Each row of a before or after table is a point. One or more steps were done to the points. Then noise was added and the rows were shuffled. The steps act on columns, c1 being the first. Write out the steps. A step turns or swaps two columns, mirrors them in a line or flattens them onto one, adds a multiple of one to another, or multiplies or shifts one. Angles are multiples of 10 degrees, from the lower column toward the higher: turns from -170 to 170, lines from 10 to 170 but not 90. Use the fewest steps. Two steps may share a column if one is a turn and the other turns, adds or multiplies; they go together, in the order done. Otherwise the lowest column goes first.
In the rows, zero is written as 128.

Before:
[[118  58]
 [166  68]
 [165 134]
 [131  53]
 [ 94 148]
 [146  86]
 [ 88  63]
 [147  85]
 [121 142]
 [102  90]
 [ 85 121]
 [135 120]]
After (12 x 2):
[[119  76]
 [120  91]
 [118  58]
 [126 121]
 [125 113]
 [116  56]
 [121  90]
 [129 141]
 [133 141]
 [131 141]
 [122  87]
 [117  58]]
Steps: flatten c1 and c2 onto the line at 80 degrees

Before:
[[106 130 168 164 125 149]
 [131 103 138 160  97 197]
 [124 174 103 115 155 182]
 [185  83  81 129 109 145]
 [200 100 174 162  74 163]
 [121 173  57 112 166 101]
 [106 126 153 118  90 159]
 [138  99 126 107 150 175]]
After, 8 rows:
[[120  57 174  98 115 139]
 [185  81  82 145  60 133]
 [199 175  98 167  27  97]
 [140 123 101 171 100 159]
 [104 154 125 156  41 145]
 [106 168 131 156  76  93]
 [123 102 176 178 107 150]
 [129 137 103 201  46 108]]
Steps: swap c2 and c3; turn c4 and c6 by -80 degrees; shift c5 by -50

Before (11 x 11):
[[148 112 139 135 112 128 145 154  87 139 109]
 [ 86 132 125 113 123 106 122 136 142 124 140]
 [110 121 172  98 121 140 117 119 116 140 129]
 [ 98 160 140 106 120 105 131 121 152 140 126]
 [156 105 130 117 114 129 168 146 101 135 129]
 [112 120 171 110 152 129 132 112 125 136 113]
 [ 98 145 140 130 120 133 130 114 145 120 129]
 [107 148 123 117 131 125 146 140 111 133 141]
 [109 148 146 116 123 111 133 133 124 103 137]
 [129 117 173 123 135 125 118 110 117 148 138]
 [119 118 161 107 131 127 110  86 111 135 117]]
After (11 x 11):
[[ 91 121 171 111 168 132 133 134 125 112 113]
 [ 68 146 123 116 152 118 146 133 112 139 141]
 [ 42 146 141 129 151 125 129 119 145 114 129]
 [ 73 142 145 115 141 104 134 102 123 135 136]
 [180 113 139 134  91 134 146 137  88 155 110]
 [ 42 150 140 105 152  95 131 143 152 121 126]
 [ 74 125 172  98 139 142 117 139 116 118 130]
 [  9 123 123 112 167 107 122 125 142 136 139]
 [105 119 160 108 138 131 110 136 113  88 118]
 [201 108 131 117  86 137 170 135 102 147 129]
 [134 116 173 122 135 128 119 149 116 110 139]]
Steps: multiply c1 by 3; turn c1 and c5 by -20 degrees; turn c2 and c6 by -20 degrees; swap c8 and c10

Before:
[[125 122 131 129 171 102 143 126 124 106 127 135 128 122 120 120 129 144]
 [124 152 106 110 107 101 144 146 143 139 105 101 143 141 145 122  99 118]
 [120 132 128 105 126 122 148 111 154 114 124 108 134 147 132 143 124 124]
 [113 140 146 139 157 113 118 130 136 132 145 129 111 104 130 114 129 153]
 [117 148 129 107 132 122 147 130 150 147 106 109 138 135 122 132  88 101]
 [101 113 138 137 152  87 129 113 120 134 145 142 116 117 125 128 127 142]
 [124 152 110 125 125 135 145 136 111 168 121 137 148 158 162 105 105 140]
 [107 131 128 129 148 119 127 116 119 127 113 100 130 139 106 141 136 149]
 [ 99 119 139 127 148 126 122 150 104 131 141 131 125 117 136 118 133 133]
 [122 131 122 130 150 116 111 114 101 119 153 138 120 114 116 116 123 143]
 [119 141 137 106 125 110 140 110 143 130  99 107 144 123 123 117 133 109]
 [ 94 145 123 155 120 135 120 149 131 137 108 155 114 111 145 115 109 116]
 [104 143 153 143 149 114 108 133 107 119 144 148 143 122 113 137 139 149]
 [110 129 122 121 137 115 126 135 153 134 125 126 131 138 101 120 135 123]]
After:
[[100 121 138 126 149 123 123 116 105 137 139 134 144 117 135 120 139 125]
 [126 154 105  73 107 150 144  97 140 162 103 100 130 143 145 122 108 111]
 [102 113 141 153 154 137 129 146 120 147 147 143 130 115 127 130 122  87]
 [112 142 146 162 158 114 119 136 136 142 144 127 141 106 129 113 125 104]
 [ 93 144 122 207 121 134 120 115 131 152 108 156 153 110 144 115 109 142]
 [120 134 127  59 125 136 148 134 153  85 125 107 112 145 132 145 120 124]
 [125 132 122 135 152 121 112 139 102 102 153 135 126 112 118 116 117 110]
 [117 147 129  65 131 154 146 107 154 186 108 108 125 134 121 134  94 135]
 [109 128 121 107 139 139 127 122 153 146 123 126 130 137 102 120 136 121]
 [118 141 138  63 125 151 144 131 143 132  99 104 104 122 122 118 132 124]
 [107 130 127 128 150 112 128 137 121 126 113 102 121 138 105 143 134 110]
 [123 154 109 117 124 116 144 101 111 247 120 139 116 159 164 104 114 127]
 [105 143 151 173 149 118 107 117 109  98 145 147 119 122 111 138 143 105]
 [122 122 131 131 171 124 144 130 126  59 127 135 127 121 119 119 128 100]]
Steps: multiply c4 by 3; turn c6 and c18 by 120 degrees; turn c8 and c13 by 140 degrees; turn c8 and c17 by -20 degrees; multiply c10 by 3

Before, 13 rows:
[[124 119 130 144 107 132 132 142 108 166 125 117 123 148 115 134 108 130
  132 129  85 144 127 136]
 [126 147 123 137 136 114 156 149 139 164 131 113 128 178  97 109 122 124
   76 154 131 113 127 155]
 [110 115 144 114 174 159 141 133 121 112  94 151 140 132 119 161 157 152
  112 133 134  98 149  85]
 [126 144 149 126 149  79 142 114 152 133 132 111 111 157 111 107 122 127
   93 166 133 167 142 129]
 [135  98 145 164 145 124 119 127 109 167 107 143 123 126 143 153 133 131
  119 127 112 112 130 147]
 [110 126 149 127 163 150 137 144 158 159 139 124 154 130 128 125 172 125
   84 121 165 105 156  79]
 [103  92 122 153 146 154 108 124 124 113 103 130 149 116 130 176 146 166
  124 150 161 116 125 103]
 [120  77 142 132 147 138  88 126 115 130 123 126 133 128 113 147 119 126
  123 140 108 111 108 137]
 [104 110 136 104 136 149  87  97 109 125  96 173 138 123 147 147 144 144
  147 131 161 104 152 100]
 [133  82 118 138 127 137 130 102 103 137 129 138 118 112 112 143 122 146
  125 118 122 111 138 135]
 [107 117 123 102 165 142 147 111 144 117 106 144 188 127 148 132 173 144
  127 151 143 103 156  94]
 [166 150 126 130 143  85 115 116 160 149 139 136 130 157  93 120 118 134
  100 183 125 145 148 107]
 [140 118 115 150 123 102 154 156 104 162 130 125  96 144 128 101 102 100
  127 146 105 115 112 125]]
After (13 x 24):
[[104 156 116 152 145 112 108 123 150 113 102 130 170 116 131 177 145 165
  125 150 167 116 125 103]
 [124 126 162 143 108 124 132 143 150 167 125 116 118 149 117 134 108 131
  131 129 101 144 126 138]
 [126 117 122 137 135 141 157 150 110 164 131 113 128 177  97 107 121 125
   75 153 125 114 127 154]
 [111 137 128 114 174  95 141 132 139 111  93 153 152 134 121 161 157 152
  111 132 137  98 149  86]
 [107 146 126 102 165 120 146 110 120 117 106 142 248 127 148 131 173 143
  128 153 145 104 154  94]
 [125 127  95 127 148 152 140 114 100 133 132 112  93 155 113 106 121 126
   93 167  95 167 143 129]
 [104 135 108 104 137 107  88  97 152 124  97 172 150 124 148 147 143 144
  147 132 155 105 153  99]
 [134 154 140 137 127 129 131 104 172 137 127 141 107 111 113 142 122 146
  124 118 134 112 138 135]
 [139 124 141 149 124 158 154 157 154 163 130 127  65 145 129 100 102 101
  128 146 108 116 112 126]
 [121 165 139 131 147 111  89 126 165 130 124 126 138 129 114 147 119 127
  124 139 113 110 109 138]
 [165 125 115 130 144 163 114 116  89 148 140 135 133 157  93 120 117 133
   98 182 106 145 147 108]
 [110 144 100 128 162  97 137 145 103 159 136 125 182 129 130 126 172 124
   85 122 151 103 154  79]
 [136 144 129 165 146 120 118 127 159 168 105 142 119 126 144 155 132 130
  122 127 105 111 129 146]]
Steps: turn c2 and c9 by -150 degrees; turn c3 and c6 by -140 degrees; turn c3 and c21 by 50 degrees; multiply c13 by 2

Before:
[[ 96  60 151 141 162 133 104 173 143 116 168 127 130 131 150 148 202  84
  106  76 134  85 132  86 159 144 156 151 115 147 128 141 107  95 151  70
  149 110 105 118 104 133 189  82 162 153 155 156 173 163 124 126 132 135
  164 167 154 126  93 146 190  99 143 138]
 [111 117 136 151 113 111 191  78 108 109  86 102 128 158 178 124 134 142
  156 137 127 108  97 112 104 137  82  77  94 102  94 175 106 164 146 159
  179 142 164 156 146 126 118 158  87 161 107  88 108 164 106  91 167 129
  198 119 194 150 165  87 122 126 105 139]
 [115 142  70  55 100 154 143 130 144  81 150 150  88 171 148 138 149 169
  147 113  92 209  91 110 105  92  92 139 126  58  99  84 122 146  87 102
  168 232 117 121 130  98  99 112 166 116 115  84  77 120 109 163 151  99
  205 140 131  98 103 121 165 142  74  47]
 [147  92 120 139 202  95 143 171 101 125  80 108 132 148 204  79 144 113
  105 168 137 107 157  99 167 152 106 161  68 179 123 142 118 121 140 125
   96 132 146 190 164 157 176 140 120  68 112 157 147 130 159 135 117 167
  120  90  70 188 194 126 161 137 173 111]
 [109 154  98 111  64 138 155  91 124 103  98 140  90 129 201 146 157 176
  208 115  96 129  93  85  75  79 102  85 115  99  76 124 121 136 115 141
  135 201 177 183 163  91 109 143 125 185 101  72  82  95 106 124 197  81
  217 114 173 131  99  71 136 154 129  97]
 [190  44 175 136 122  94 143 128  82 142  70  78 131 153 220  62 137 136
   85 159 131 143 168 105 175 156 120 142  68 157 142 161  82  65 122 162
   98  95 159 180 180 162 170 140  84 101 111 153 154 175 155 139  82 152
  155  61 117 202 180 147 161 102 184 103]
 [ 99 110  61  68 124 161 119 147 171  65 155 119  80 143 133 149 153  98
  156  81  93 181  79  89  93 123 121 122 126  76  93  90 104 105  95 151
  172 151 145 141 125  73 118 151 139 100 130 106  71  87  71 184 125  75
  219 132 120  95 117 125 177 133  93  87]
 [112  45 131 171 168 146 105 160 191 101 126 150 177 135 125 100 188  84
  138 121 156 133 147 139 166 147 203 144 139 142 134 145  98  75 143 106
  171 127 117 139 115 126 164  80 193 133 176 165 171 138 127 128 108 151
  162 157 136  98  98 117 153  78 159 141]
 [ 95  69 134 118 173 179 147 177 152  93 144 138 159 128 177 143 193 107
  139  69 146 136 117 140 145 155 148 185 140 149 162 145 120  75 158  60
  163  95 102 140  89 137 148  73 161 127 148 166 148  89 108 103 130 160
  111 167 178 109  81 151 142  84 161 180]
 [168  56 117 138 129  75 161 119  81 141  72 105 121 103 183  81 114 141
   80 120 144  95 149 138 166 185 116 103 116 160 148 153  86 111 180 180
  106 103 138 178 198 174 193 133 113 126 132 149 129 158 179 141  93 140
  134  90 110 167 188 140 155 139 160 120]]
After:
[[147  92 119 137 203  97 143 171 134 125  80 108 132 113 205  78 144 114
  148 166 138 109 159  99 167 151 106 161  68  91 122 142 119 123 140 125
  174 133 146 192 163 156 176 139 153  69 183 156 104 131 160 133 117 167
  119  90 153 188 196 127 162 135 172 110]
 [ 94  70 133 117 171 179 148 175 127  94 144 138 158 138 177 143 193 108
  149  68 147 138 123 140 145 155 148 186 139  91 163 146 121  79 157  61
   82  95 103 142  91 138 148  72 103 127  83 166 138  89 110 104 130 160
  111 165  99 108  83 152 142  84 161 181]
 [167  57 117 137 128  76 162 119 160 143  72 105 121  96 183  80 115 141
  128 120 147  95 117 137 168 183 116 102 116 109 147 154  87 110 180 181
  184 105 136 177 197 174 193 133 154 127 147 148  79 158 180 143  95 141
  134  91 126 167 188 140 155 140 160 120]
 [112  46 132 169 170 147 104 162  92 100 125 151 178 114 126 102 188  84
  171 120 156 132 144 140 167 147 203 143 140 125 133 145  99  74 143 106
   44 130 118 140 116 128 163  79  72 133 129 165 139 137 126 129 106 150
  161 159  80  99  98 119 154  79 158 140]
 [191  44 174 136 122  94 143 129 155 141  70  78 130 108 222  62 136 137
  154 159 130 143 170 103 174 155 121 142  69 120 142 161  82  66 122 161
  188  94 159 180 180 161 170 140 178 102 136 152  85 176 154 138  82 153
  155  60 147 202 180 147 160 101 183 104]
 [110 153  98 112  65 139 154  91 136 104  98 139  92 157 202 147 158 177
   82 117  97 129 112  83  75  78 102  86 115 145  75 126 122 136 114 141
  125 201 176 183 162  92 109 142 122 185  79  74 207  94 105 123 196  80
  219 112 146 131  98  70 136 155 129  96]
 [114 141  70  54 102 153 145 130 137  81 149 149  89 181 148 138 151 169
   76 111  94 208 148 108 104  94  91 140 126 129  98  83 122 146  87 101
   86 232 116 121 130  98  99 113  68 115 123  83 146 119 109 163 150  99
  205 141 141  99 106 119 165 143  73  46]
 [100 111  62  67 122 160 120 146 115  64 156 119  80 179 134 147 153  98
   68  81  94 181 117  88  94 124 121 121 125 130  93  92 102 105  96 149
   59 148 147 140 124  73 117 152 101 100 135 107 156  88  70 184 125  76
  219 130 129  95 116 126 178 132  94  86]
 [111 118 138 151 113 110 190  77 182 108  86 100 128 170 179 123 132 142
  107 137 128 109 138 111 104 138  82  76  94 183  94 176 107 165 145 159
  104 142 164 157 147 126 117 157 157 161  61  88 156 165 105  92 165 130
  197 118 136 150 166  87 123 127 106 140]
 [ 95  60 152 140 163 134 103 174 125 115 170 129 131 127 150 149 202  85
  174  77 134  86 133  86 160 147 155 151 112 107 128 141 107  94 150  70
   99 111 104 119 103 133 191  83 102 154 107 156 105 165 124 124 131 135
  164 168  96 126  92 145 190  99 140 137]]
Steps: turn c30 and c45 by 160 degrees; add 0.7 times c4 to c30; multiply c9 by 1.3; turn c9 and c37 by -140 degrees; turn c14 and c23 by 60 degrees; swap c19 and c49; mirror c47 and c57 in the line at 140 degrees

Before, 14 rows:
[[172 146  85 131 113 102 149 112 164 151 118 106 162 148  91 145 169 171
  119 102 109 104  89 119 161 151 173  91  97 115 114 179 157 131 118 156
  121 118 131  82 128 112  98 155  90 158 110  95 129 135 156 140  79 143
  114  82 153 148 133 169 144  97 113  66]
 [137 170 151 138 108 118 150 136 106 168 164  83  84  77 103 172 143 162
   94 137 176 157 135 167  96  93 174 133 168 108 183 116 187 118 179 154
  137 164 141  93  88 180 142 133 121 171 181 166 114 109  87 139 107 163
  125  71 109 129 100 109  81 168 145 106]
 [159 116  98  91 149  75 132 120 167 113 142 109  96  77  89 132  99  83
  165 107  91 152 134 117 151 179 100 164 169 153 106 179 117 105 146  77
  113 116 163  79  90 132 177 155  89 103 153 160 152 127 127 148 103 161
  119  99 155 148 130 115 151 179  51 145]
 [106 175 106 104 147  87 123 170 155 118 112 142  91 132 134 140 131 121
  104 140 150 137 108 177  81 174 181 160 107 102 171 151 191  94  92 149
  123 148 150 123 150 135 155 115 119 153 133 186  91 184 106 137 152  91
  135 157 147 112  86 192 102 142  73  65]
 [ 99 161 161 132  90 114 109 190 162  81 125  97 118  83 157 153 184 106
  141 176 100 171 122 180 108 151 189 158 149 153  96 162 186 122 136 102
  117 152 173  88 130 149 116 158  80 159 160 154  99 178 118  92 151 138
  182 127  99  97  81 179 141 145  84 150]
 [125 132 143 124 132  68 147 128  88 146 157  85  90  77 104 104 136  85
  164 102 165 138 130 132  96 105  98 124 153 155 114  91 192 155 114 112
  107 155 167 106 155 154 133 118 119 100 191  98  92 151 158  88  77 117
   91  90 124 114 159 196  57 112  61 101]
 [ 82 110 120  94 160 105 137 112 167 168 188 155 120  82 135 121 100 105
  162 140 111  86  97  94  76 144 108 116 173 184 165 137 170  97  98  95
  153 132 151 122 139 128 102 169 120  93 130 153 180 183 174 124 124 167
  152  95 171 131  99 110  84 118 136 128]
 [114 139 152  90 164 143 105 127 144 159 146 108 157 107 148 153 186 137
  114 146 143 114 151 138 124 156 120 141 112 178  93 129 118 164  96 105
  130 162 139 114 139 100 132 181 153 138 121 131 164 129 135 107 106 128
  165 138 120  78 156 128 101  96 132 118]
 [155 104 140  66 121 154  99 117 125 151 125 171  95  76 129 157 134  86
  109 167 125 164 124  99 120 170  92 106 134 169 184  96 110 175 162 116
   94 168 127 146 163 121 116 126 157 174 129 107 161 153 108 146  63 180
  101 150 153 136  87 167  80 138 119  63]
 [161 111 130 164 165  67 169 159 147 108 153 119 174 124  93 170 143 146
  125 110 177 128 146 135 127 173 116 138 111 113 181 104 139 123 168 153
  165 172 129 139 100 147 150  95 107  89 195 101 109  91  84 148 158 172
  152  70 119 131 120 103 104 105 126 122]
 [131 136 127 130 105 153 123  91 113 132  95 176 161 134  97  82 111 113
   85 106 137 129  99 101 137  91 161 101 104 177 154 175 188 139 150 101
  131 150 154 157 132  88  93 161  87 117 163 150 128 100  86 126 134 123
  128 127 166  81 166 130 140 182  56 105]
 [103 126 117 110 158  85 184 176 140  99 180 163  99  74 157 100 142  92
  100 179 127 145 156 154 146 184 138 160 104 145 179 129 127 112 101 120
  166 144 107 114 135 157  94 134 167  92 153 170 146 166 103 156 143 153
   98  76 117  92 124 104 146 104  53  98]
 [170 150 107  83  91 145 189 158 163 163 109 138  90 155 136 135 100 138
   82 174 100 161  84 114  76 151 169 174 141 101 131 116 143 162  97 157
  127 156 152 124  82 160 146 131 130  83 130 119 169 113 158 118 151 110
  146 154  98 116  78 124  64 109 129 146]
 [119 116 157 101 124 139 120 117  83  85 186 160  77  88 127 167  94 148
   94 155 181 102 126 174 130 109  97 119 159 142 115  91 114 137  86  86
  146 181 111 170 142 110  85 111 154 153 115 151 152  94 129 145 131 129
  102 152 167 103 168 155  66 153 111 118]]
After, 14 rows:
[[171 146  85 131 112  55 150 111 163 152 118 105 162 148  91 145 169 172
  119 102 109 103 137 119 161 152 173  92 122 114 115 121 155 131 118 156
  120 117 131  81 128 113  98 154  90 157 110  95 130 136 175 141  70 143
  114 137 153 148 133 169 145  97 110  65]
 [124 133 143 123 132 120 148 128  87 146 157  85  89  76 103 104 136  85
  165 102 165 138 132 132  96 105  98 124 246 155 115  60 194 155 114 113
  108 155 167 106 155 153 133 117 120 100 190  99  92 150 136  88  97 117
   91 172 123 114 159 196  58 112  55 101]
 [138 170 150 138 109 100 150 136 106 168 165  84  84  78 104 172 143 163
   94 137 176 158 100 166  95  93 175 132 241 107 182  76 188 117 178 154
  137 164 142  93  87 179 143 134 123 170 181 166 115 109 108 139 130 163
  125 118 109 129  99 109  81 168 156 105]
 [100 160 161 132  89  98 109 191 162  81 124  96 119  83 157 153 184 105
  142 176 100 171 102 181 107 151 189 158 145 153  95 145 185 123 136 102
  116 152 173  89 130 149 116 158  80 159 160 154  99 178 129  92 159 139
  182 141  99  97  79 180 142 144  92 150]
 [114 139 153  90 163 135 105 127 144 159 147 108 157 106 148 153 185 138
  114 147 144 113 143 137 123 156 120 141 121 178  93 140 117 163  96 104
  131 162 139 113 139 100 133 181 152 138 121 131 164 129 110 108 100 128
  165 118 120  78 155 128 101  95 127 118]
 [155 103 139  66 121 172  98 117 124 151 126 170  94  75 129 158 133  86
  109 166 125 164 106 100 119 170  92 106 222 169 184 130 111 175 163 117
   94 168 127 146 163 122 116 127 156 176 130 107 162 154 125 146  74 180
  101 111 154 136  87 167  82 138 126  62]
 [ 82 111 120  94 162  96 137 112 167 169 187 156 121  83 135 121 100 107
  162 139 111  86 161  94  76 143 109 116 230 184 165 104 169  97  98  96
  153 132 151 122 139 129 102 170 121  94 130 153 180 183 172 124 146 167
  152 138 171 131  98 110  85 119 124 128]
 [171 150 107  82  91 156 189 158 163 163 108 137  89 155 137 136 100 139
   83 175 100 161 141 113  76 152 169 174 128 102 131 143 143 163  98 157
  127 156 152 124  81 161 145 132 131  84 130 119 169 114 179 117 153 109
  146 121  97 116  78 124  65 109 125 145]
 [161 111 131 163 165  99 168 159 148 107 152 118 174 123  93 170 142 146
  125 109 176 128  94 135 127 174 115 137  53 113 181  55 140 123 169 154
  165 172 129 139  99 147 150  95 108  88 195 100 109  92  96 148 146 172
  151 166 119 130 120 102 105 104 137 122]
 [119 116 157 101 124 174 120 117  83  85 186 159  77  88 128 166  93 148
   94 154 182 103 122 174 130 109  98 119 191 142 115 123 114 138  87  87
  146 181 111 170 142 110  84 111 154 153 116 151 152  95 131 145 145 129
  102 126 168 103 168 156  67 154 111 118]
 [102 126 117 110 158  86 183 176 140  99 179 163  97  74 158 100 142  93
  100 179 127 145  89 154 145 184 138 161  58 145 178  80 127 111 101 120
  165 145 106 114 136 158  94 133 167  91 155 171 146 165  93 156 129 154
   99 151 117  91 124 103 145 104  62  99]
 [131 136 128 130 105  97 123  92 113 133  94 176 162 134  97  83 112 114
   85 105 137 131  57 101 137  91 160 100  69 177 153 162 188 139 150 102
  130 150 154 157 133  87  93 161  88 117 164 149 127 100 141 127 121 123
  128 104 166  81 166 130 140 182  77 105]
 [159 116  98  91 149  60 132 120 167 113 142 108  97  77  89 132  99  83
  165 108  92 152 104 116 150 179 101 164 248 153 105 125 118 106 146  77
  114 115 162  79  91 132 177 156  89 103 153 160 153 127 121 148 127 161
  120 168 155 149 131 116 151 179  56 145]
 [105 175 106 105 147 119 124 170 155 119 112 143  92 132 133 140 131 121
  104 141 151 137  83 177  81 174 182 160  53 102 170 152 191  93  91 149
  123 147 150 123 149 135 155 115 120 153 134 186  90 184 139 137 139  90
  135 177 147 113  85 194 103 142  85  66]]
Steps: turn c6 and c56 by -70 degrees; turn c6 and c32 by 50 degrees; turn c23 and c51 by -70 degrees; turn c23 and c63 by -20 degrees; turn c29 and c53 by 30 degrees; multiply c29 by 2.5
